Each point is reached from the start by the listed moves, each made once or not at all, plus a little noise. Is the number of moves made odd or even? Then give how often each move was made.

Moves:
(1): [ -4  -3 -26 -59]
(2): [-59  31  26 -23]
(3): [ -7 -56 -13 -13]
Start: [ 9 15 -8  9]
Points:
[ 8 16 -6  5] -> even (0, 0, 0)
[-56 -11   9 -28] -> even (0, 1, 1)
[-55  44  -8 -75] -> even (1, 1, 0)

Moves:
(1): [  3 -18  19 -18  21 -14   6 -33 -28  11 -36 -26  36 -10]
(2): [  4   2 -55 -22   1   2  -7  27  39 -19  -9  31  -6  12]
(3): [-11   7  -8  12  -1 -24 -12 -13  18 -32 -11   7 -13   4]
(4): [  0  14 -38   9   1   4   0 -10 -14   1  13 -21  -8   0]
(5): [-11  12   8   6  13   7 -21  15 -35   6   2  -4 -27  -7]
(6): [-25 -18 -25 -11 -37  11 -19  53  29 -10  -4  -8 -14 -14]
(7): [ 16 -25  15 -16  22   3  -3  -3  20  -3  -8 -30 -32  29]
(8): [ 15 -12   7  33  -6  -2   6  37 -17  23  -4 -21  -3   7]
(9): [ 10 -32 -13   8   0  11 -13  -6  -2  27  -9  28 -12 -17]
(10): [-32  15   2  12   8  -6  19 -10  32   7 -26  11   8  43]
(11): [ 28  27  -6   0 -27  20 -26  33  15  36  -4  -7 -22  -4]
Start: [-30 -11  23   1  -7   2  38  34  -5 -15  11 -42  15  35]
Points:
[-27 -40 -17   9  12 -21  19 -27 -33  -7 -34 -55  17  12] -> even (1, 0, 1, 1, 0, 0, 0, 0, 1, 0, 0)
[-13 -47  -6  52  22   0  -4  51 -34   6  -7 -82 -81  52] -> even (0, 0, 1, 1, 1, 0, 1, 1, 1, 0, 0)
[-26 -70 -95 -30 -20  32  -3  95  67 -18  -5 -42 -57  44] -> odd (0, 1, 0, 1, 0, 1, 1, 0, 1, 0, 0)
[ -1 -65   7  14 -54  29 -10 121  -7  72 -49 -75   0  -3] -> odd (1, 0, 0, 0, 0, 1, 0, 1, 1, 0, 1)

Moves:
(1): [ 12   7  10 -18  -2   7   2   7   6   2   1  26   9   6  14 -13  -3  11
   9  12  -7  -6  -7  10  -7   8]
(2): [ 16   4  21   5   5   6   7  -3 -13  -7  -2 -10  -2  -1  -7  -7 -14  -3
 -10   6  -3  10  -1   2  -3  -2]
(3): [ -9   6  15  10  -5   3  -6  -3  12   4   3   4  -5  -2  15  -6  -4  -5
   4  -6 -17  22  -6  -1  -2 -10]
(4): [ -1   7 -12  21  14 -13 -11  -3 -15  18 -20  -9 -10  -7  -6  -6  -6 -17
   9  -3  -1 -13   9   8  13  -9]
(5): [  0  -6 -11   1   7  -3   5  -2  11  17 -17  -7  -1  -5  -7 -27   0  -2
  11   0  15  18   2  14   6  -9]
(6): [ -6 -26   4   9  -6  -3  18 -14 -26  -1  -6 -20 -13   8   5 -19 -23 -14
  15  19  -7   0   7  19   2 -12]
(7): [ -2  17  -3   8   3  -2  -6   0  12  -8 -26 -14  -9 -21  -1  12  -3   4
 -24   6   9  -3 -12  -9 -12   7]
(8): [ 10   5   1  -9   0   3 -15  11  -3 -17 -33   4 -11   1   1   4   1   9
  -4 -15   3 -10  -6 -12   7 -20]
(9): [ -3  -8 -36  -9  22   9   4  -6  10  13   5   5   0  -9   4   0 -10  10
 -12  -3 -14  20   0   4 -18   1]
(10): [ -6   2  -5  -1  16  11  -6 -11   3  -8  23 -13 -13 -19  13   6  11 -14
 -21   8  -1  30  19  29  -3  33]
(11): [  3  -5   5  14  -9   8   3  -8  -9  -7  -3  -7 -21  -6   8  13 -21 -18
  20 -12  -7   1 -19 -15  15   0]
(12): [ -4   1   1  -3   2  -2   7  -1  -5  -3  -1   2  -3   6   3   0   1   2
  -4  11  -9  16 -11  -7   6  -6]
(13): [ -8  -7   4 -13  -8   3   1   0  -7   7   6   6  16  -5   4   0  -2   9
  -5 -13  -6   4   6  11   5   6]
(14): [ -7  11  -9   1  -9 -10  -1  -4   6   1   8  16  -2  15   0   1   3  29
   6 -18  -2  -4  -4  -5  -4  -5]
(15): [ -2  -8  -1  -2   3  -8 -12  -3   9  -4  -4  -1   0  -3   2  -1   4   4
  -2  -9 -10   9  11 -16  -4  18]
(16): [ 2 -3  7 14 -3  8  3 -1  5 11  5 13  6 12 -3 12 15 -6  4  3  6  7  5 -2
 10 -4]
(17): [-11   5 -20  -7   2  -5 -26 -38   7   2   0   3  11 -30   5 -16  -6  -5
 -12  -8 -10   9   1  11  -2  -2]
(18): [-11  -6  -2   1  -5  12 -17   7   3  10  10   3  -8   2 -12   7  -2  12
  -1   3  18 -18   8 -14   5  10]
(19): [-15  11  -4  -9   7   9  17 -10  16 -15   9 -11   5   0  -4   2   2  13
   7   8   0 -17  11   5  -1   9]
(20): [-11 -23   4   5  17  17   2  11  14 -10   2  -2  11  27  -7  -7   7   6
   0  -1 -13   9 -12  -5  -6   4]
(21): [ -6   5  -5  -1 -10  -4  -1   0   3 -12   9   2  -3   0  -2 -13 -11  -9
  -7   5   2  -6  12   0   0  13]
(22): [ 11  15  -5  -7  -8   1  -2   5 -11  -8  -9 -11   5  -1  -3  -1 -11  -1
   5  11   6  -3   5  16  -6  -1]
(23): [  3 -19   4   4   6 -15   0   7 -13 -10   7  13  14 -12 -15   6  -4   6
  -6  -3  -5  -4  16   3   4   4]
(24): [ 16   6  16 -11  -3 -12  -3  -1  11 -25   6  -3   6   1  14   8 -29  25
  -9  -4  -5  -5  -5   0   5  -2]
Start: [ 17  -5   1  -5 -18 -11  -6 -29  -7  14   3  13   6  -3 -10   0 -10  19
   4   6  -2  -9  26  11  -9  15]
Points:
[-36  19  -2   0 -18   7 -39 -51  31  28  50  50   1  -5   9 -11  -4  47
   6  -5 -19  -2  90  38  -1  86] -> odd (1, 0, 1, 1, 0, 0, 0, 0, 0, 1, 0, 0, 1, 1, 1, 1, 0, 1, 1, 0, 1, 0, 0, 0)
[  5  -7 -27  18   2 -28 -25 -40 -21  16 -37   0  -6 -65   0  18 -66  13
 -10 -16 -56  39  25   4 -10  27] -> even (0, 0, 1, 1, 0, 0, 1, 0, 1, 0, 1, 1, 1, 0, 1, 0, 0, 0, 0, 0, 0, 1, 1, 0)
[  7  13 -34  -5   9 -27 -59 -62   4  30 -42  53  15 -67  -5 -21  -7  44
 -28 -23   0  19  54  67   6  25] -> odd (1, 0, 0, 1, 1, 0, 1, 1, 0, 1, 0, 0, 1, 1, 0, 1, 1, 0, 0, 0, 0, 0, 1, 0)
[-29 -14  17  35   7   3 -18 -74   1   6  -6  27   8   1 -25 -30 -51  55
   2  35 -41  -2  29  27  -8   8] -> even (1, 1, 1, 1, 0, 1, 1, 0, 0, 0, 0, 1, 0, 1, 0, 1, 1, 1, 1, 1, 0, 0, 1, 0)
[ 29 -35  -6 -28  20  51  -9 -23 -25 -11  -6  -6 -16   9  -2 -26 -53  34
 -16  43 -21  20  37  62 -38  37] -> odd (1, 1, 0, 0, 0, 1, 0, 1, 1, 1, 0, 0, 0, 0, 0, 0, 0, 1, 0, 1, 0, 1, 0, 0)
[ 48  54  52 -11 -26   4 -11 -43   2 -58   5 -11 -29 -39  45   1 -96  15
 -32  40 -32  49   3  36 -16  56] -> even (1, 1, 1, 0, 0, 0, 1, 0, 0, 1, 1, 1, 0, 0, 0, 0, 0, 0, 0, 0, 1, 1, 0, 1)
[ 12 -47 -25 -20  49  -1  -7 -92   0  -6  12  -6  48 -42  -2 -59 -81  43
 -15  26 -56  58  92 121 -16  60] -> even (1, 1, 0, 1, 1, 1, 0, 0, 1, 1, 0, 0, 1, 0, 1, 1, 1, 0, 1, 1, 0, 1, 1, 1)
[ -17  -17  -68   -7    6  -27  -35 -101    9    1  -42  -10  -43  -32
    1  -34  -98   71   32  -27  -31   -1   29    3   19  -10] -> odd (0, 0, 0, 1, 1, 1, 0, 1, 1, 0, 1, 1, 0, 1, 1, 0, 1, 1, 1, 0, 0, 0, 0, 1)

Moves:
(1): [ 26   1   6  11  -7  -4 -12  -3  33 -26   3  -4 -24  -4  16   7 -33  28
  10  31 -11   4  15  -5  -1  -5   4]
(2): [ -3   2  -2   6  23  -9  -8 -23   9  -8 -15   4  -1 -10  11  15  14   0
   0  11  -2   0  -9  -1  20   2   9]
(3): [  3  21  -4  -3   7  11 -18  18  -3 -20 -30  -8  22   7  -1  13  19  -3
  22 -21  28  34   6 -11   0   6  -7]
(4): [ 31  -5   0  22  -3 -25  -3 -21 -16  -8 -11   9   5  15  -6   6  -6   8
  -4   4  16   4  -9  12 -12  -4   9]
(5): [ -5 -15  -9   8   5   2   6  -4   2 -18 -12  15 -10   5  -9  20  -4 -39
   6  -4 -17  25  -3  15  14  -7 -22]
(6): [-13  -8   1   2 -14 -20  15   0 -23 -16  -3   5  -9  -1 -12   1   1   7
  22 -14  -3  -9 -27   7 -27   2   7]
(7): [ 37 -18   0 -20  24   6  -2 -14  -2   5  -5 -21  33   2  10 -11   1  20
  -1  -2  18 -15  26  16  -2   1   2]
(8): [  3  11 -16  -9  17 -10  -8  -8   6  -4 -10   2  11   3 -13 -12   4   7
  -2  14 -12   0 -26  14 -11   9  -2]
(9): [-12  20  27  -1  -8   4  -4   1  -9  -5   0 -15 -11 -12  -8 -22   4  -7
  -5  -4 -12   1  -4 -13  -6   5  -9]
(10): [  0 -25  -1   3   8 -14  16  -6  -2  -1   3 -12  -8  -9   1  17   4  -2
   9  13   9 -17  -5   6 -12  13  -6]
(11): [  4 -31   0  10  -1   1   5  10  -5 -12   1 -12 -11  25  -8  -2  -5  -7
   8 -11  -9  13  -6 -11   9   1   9]
(12): [-28  -7  13   0   9  -7 -49  25 -16  16   3   8 -11   2  -8  13  -2  -7
  16  16  -9   1  -3   5   4 -21 -18]
(13): [-16 -27   3  -9  19  -6   7 -21  -9   5 -16  -7   3  24 -13   1   6  20
 -14  16   8 -25   0   1  -3  -6 -11]
(14): [-13   1  19 -11  -8  15  16 -12  12 -14  20   3  -6 -24 -26  -3   3  -5
 -14   8  10 -35  -9  -3  -6 -14  -1]
(15): [ -1  17   2  12  12   1   1  13  -6  -2   6  -3  10   4  -1  -1   3 -10
   0   6   5   6  15   0   9 -10   4]
(16): [  4 -20 -21  -8 -16  20   7  12  -4 -15  -1 -13  13   8  -8  -3   0  -9
 -21   4  -2 -25  15   9  11   4  -2]
(17): [ 19  18  25 -45 -14 -13  -2 -11  -6  23   9  -1 -11  -6  24  20  25  -8
  13 -11 -19 -19   1 -24   3  -7   7]
(18): [  0  -3  -9 -11  -2  -8 -13   0  45   3   0   0   9 -11  18   8   3   9
  15  -3  -6   0  13  20 -12 -16  -9]
(19): [  4 -13  -3   4  -8   8   4  -1 -18  -7  28 -15   0   0 -10   1  12   0
  -5   9   0   5  20  -9 -17 -20 -18]
(20): [ 19   5   9   4  -6  -8  -1   7  13  -5   4  -3   8   0  -1   5 -14  10
 -13  -2  -9  -7  -2 -19  15 -11  10]
(21): [ 14   4  -1   9   7  31 -10 -29   2  19  -9   5  -4  22   9  24 -10  -2
   1 -24  12   1  -7   5   4   0  12]
(22): [-14   6 -13   3   6 -17 -19 -19   7   3  -7   0   2  10 -40  -5   3 -24
   3   6 -37  12   5  -5 -11  22 -18]
(23): [-16  -9 -12   6   8   0   3  -1 -22  15   3  16   7  -5  35 -16 -33 -12
  -1  -1  -3 -10 -17 -31  -6   8  12]
(24): [ -3 -25   3  -2  25  11   1  -6  -6 -22   6  -9 -18   0  13 -13 -10   7
 -13 -25  14  17  11 -14  -2  26  -8]
Start: [  7  18  -3  -3  -1 -15 -11 -12 -12  12   6 -12  14  10  16  20   2  25
  -7  -5   2   8  -5  -4 -10 -25  10]
Points:
[  34   -8   28  -75  106  -11   -5 -114  -38  -26  -37  -52   36   21
   18   72   61   56   16  -36   66  -54  -27   -7  -38   -2   18] -> even (0, 1, 1, 0, 0, 1, 1, 1, 0, 1, 0, 0, 1, 1, 1, 0, 1, 0, 0, 0, 1, 0, 0, 1)
[ 69 -22  26 -46  14  -8 -30 -64 -13 -16 -39 -70  26  48  42  79  27  48
 -17 -55  38 -28  14 -34 -24 -11   0] -> odd (0, 0, 1, 1, 0, 0, 0, 0, 1, 1, 0, 0, 1, 0, 0, 1, 1, 1, 0, 1, 1, 0, 0, 1)
[  8  12  27 -31  27 -36 -15 -58  17 -36 -18 -27  -6  17 -36  89  28 -16
  28  40 -21  -7  18 -28 -19 -33 -39] -> odd (1, 0, 1, 0, 1, 0, 0, 0, 0, 1, 0, 0, 1, 1, 1, 0, 1, 0, 0, 0, 0, 1, 0, 0)
[ 106  -50   35  -33   22   23  -29 -107   40  -66   -6  -48  -26   17
   55   63  -20   23  -10  -33   -8  -22   30   -3   10  -39   17] -> odd (1, 1, 0, 1, 1, 0, 1, 0, 1, 0, 1, 0, 0, 1, 0, 1, 1, 1, 0, 0, 1, 0, 0, 1)
[  53  -15   28  -43   22  -61  -20 -121   11  -17   17  -41   15  -32
  -19   66   58  -30    9   23  -42  -33   19   10  -52  -50  -47] -> odd (0, 1, 0, 1, 1, 0, 1, 0, 1, 1, 0, 0, 0, 1, 0, 0, 1, 1, 1, 0, 0, 1, 0, 0)
[ 19  16  42 -55  16 -14 -24 -65   0 -58  48 -78  -6  15 -45  -6   6  38
 -69  45 -65 -60  39 -71 -29 -35 -33] -> even (1, 0, 0, 0, 0, 0, 0, 1, 1, 0, 0, 0, 1, 1, 1, 1, 1, 0, 1, 1, 0, 1, 0, 1)
[-62 -15 -29   4  35 -84 -56 -18 -62  19 -10  10   5  12 -22  13 -20  -3
  37  33 -51 -16 -78  -9 -74  12 -18] -> even (0, 0, 0, 0, 0, 1, 0, 1, 0, 1, 0, 1, 0, 0, 0, 0, 0, 0, 0, 0, 0, 1, 1, 0)
[-25   8  26 -35  25 -36 -74 -21 -42 -16   8 -33  22  -9   7  31  14 -37
  11 -13  -6 -26  15 -52 -49  -8 -35] -> odd (0, 0, 1, 1, 0, 0, 0, 0, 1, 1, 0, 1, 0, 1, 1, 1, 1, 1, 0, 0, 0, 1, 1, 1)
[  65   33   42  -37   64  -62 -102  -75  -46    9  -40  -53   67   47
   10   76   63   75   38   -9   17  -14   -9   -3  -46  -94   -7] -> odd (0, 1, 1, 1, 0, 1, 1, 1, 1, 0, 0, 1, 1, 0, 1, 0, 1, 1, 1, 1, 1, 0, 0, 0)
